Rows are points. Two turns around zero, p and q, are shown by what they do to some points. Where does a point land after both, in the order given? Backwards means that the second turn is done in reverse. Each puzzle has new turns, and all numbers are rounded.

Turn p:
[-0.38 -0.35 -0.19] => [-0.54 -0.05 -0.10]
[0.60 0.03 0.68] => [ 0.73 -0.54  0.03]
[-0.03  0.16 -0.04] => [0.04 0.13 0.10]
[-0.36  0.13 -0.25] => [-0.31  0.29  0.16]
[ 0.17  0.04 -0.19] => [ 0.09  0.17 -0.17]
Turn q:
[ 0.00  0.33 -0.45] => [ 0.12 -0.42 -0.34]
[ 0.48  0.48 -0.19] => [ 0.63 -0.21 -0.23]
[ 0.21 -0.15  0.21] => [0.13 0.18 0.25]
[-0.09 -0.04  0.41] => [-0.07  0.41  0.04]
[-0.34 -0.60  0.20] => [-0.57  0.19  0.40]
[-0.26 -0.01 -0.18] => [-0.25 -0.15 -0.13]
Where do these land?
p, then q: [ 0.45 -0.07  0.40] => [ 0.23 -0.17  0.53]
p, then q: [-0.29 -0.17 -0.56] => [-0.30 -0.15 -0.56]
q, then p: [-0.01  0.03  0.45] => [0.25 0.26 0.27]
p, then q backwards: [-0.15  0.20 -0.30] => [-0.13 -0.08  0.36]

Turn p:
[ 0.28 -0.03  0.07 -0.06  0.23  0.38] => [ 0.20  0.39  0.28  0.11  0.07 -0.02]
[ 0.19  0.32 -0.32 -0.03 -0.52 -0.06] => [-0.50  0.21 -0.28 -0.06 -0.13  0.35]
[ 0.10 -0.24 -0.28 -0.04 -0.20  0.17] => [-0.13  0.26 -0.08 -0.28  0.23  0.00]
[ 0.20 -0.23  0.17  0.34  0.11 -1.19] => [ 0.53 -0.74 -0.76  0.17  0.17  0.44]
[ 0.20 -0.22  0.27 -0.22 -0.19  0.22] => [ 0.20  0.20  0.23 -0.35 -0.10  0.17]
[-0.43  0.10  0.20  0.25  0.26  0.23] => [-0.08 -0.30  0.43  0.22  0.05 -0.30]
[-0.54  0.30 -0.11 -0.24  0.31  0.25] => [-0.22 -0.02  0.18  0.19 -0.29 -0.64]
Turn q:
[ 0.02  0.25 -0.33 -0.02 -0.07 -0.30] => [ 0.06  0.43  0.23 -0.08  0.15 -0.04]
[ 0.36  0.16 -0.14  0.17 -0.03 -0.33] => [-0.10  0.23  0.49 -0.03 -0.08  0.07]
[ 0.26 -0.15  0.87 -0.20  0.12  0.34] => [-0.34 -0.91 -0.09 -0.21 -0.06  0.14]
[ 0.13 -0.51 -0.01 -0.08  0.11 -0.29] => [-0.49  0.09 -0.05  0.18 -0.24 -0.21]
[ 0.01 -0.08  0.40 -0.24 -0.61  0.98] => [ 0.20 -0.52 -0.72 -0.45 -0.19  0.70]
[-0.12  0.25 -0.13  0.56  0.17 -0.29] => [ 0.28  0.14  0.45  0.45  0.13 -0.04]
[-0.45  0.02 -0.08  0.20  0.10 -0.25] => [ 0.11  0.15 -0.03  0.42  0.29 -0.16]
[-0.32  0.21 -0.04 -0.22  0.02 -0.23] => [ 0.00  0.16 -0.06 -0.03  0.44 -0.16]
[ 0.10 -0.16 -0.55 -0.16  0.19  0.36] => [ 0.27  0.23 -0.23 -0.23 -0.45 -0.31]
Where do these land?
q, then p backwards: [-0.08 -0.22 -0.41  0.20  0.21 -0.36] => [ 0.05  0.31 -0.18 -0.19  0.38  0.35]
q, then p: [-0.21 -0.04  0.02 -0.03 -0.34 -0.50] => [-0.17 -0.14  0.25  0.45 -0.02 -0.32]
p, then q backwards: [ 0.03 -0.18  0.58  0.32 -0.16 -0.14] => [ 0.21  0.40  0.40  0.27 -0.10  0.27]
q, then p: [ 0.30 -0.28 -0.56 -0.06 -0.33 -0.20] => [-0.60 -0.01  0.09  0.11 -0.49  0.12]
q, then p: [ 0.19 -0.35  0.21 -0.44  0.19  0.56] => [-0.11  0.11 -0.49 -0.67  0.07 -0.19]
p, then q: [-0.38  0.70  0.12  0.24  0.09  0.45] => [-0.05 -0.29 -0.10  0.71  0.40  0.40]
q, then p backwards: [ 0.14  0.37  0.05 -0.23  0.34  0.19] => [-0.32 -0.46  0.20 -0.09  0.02  0.04]
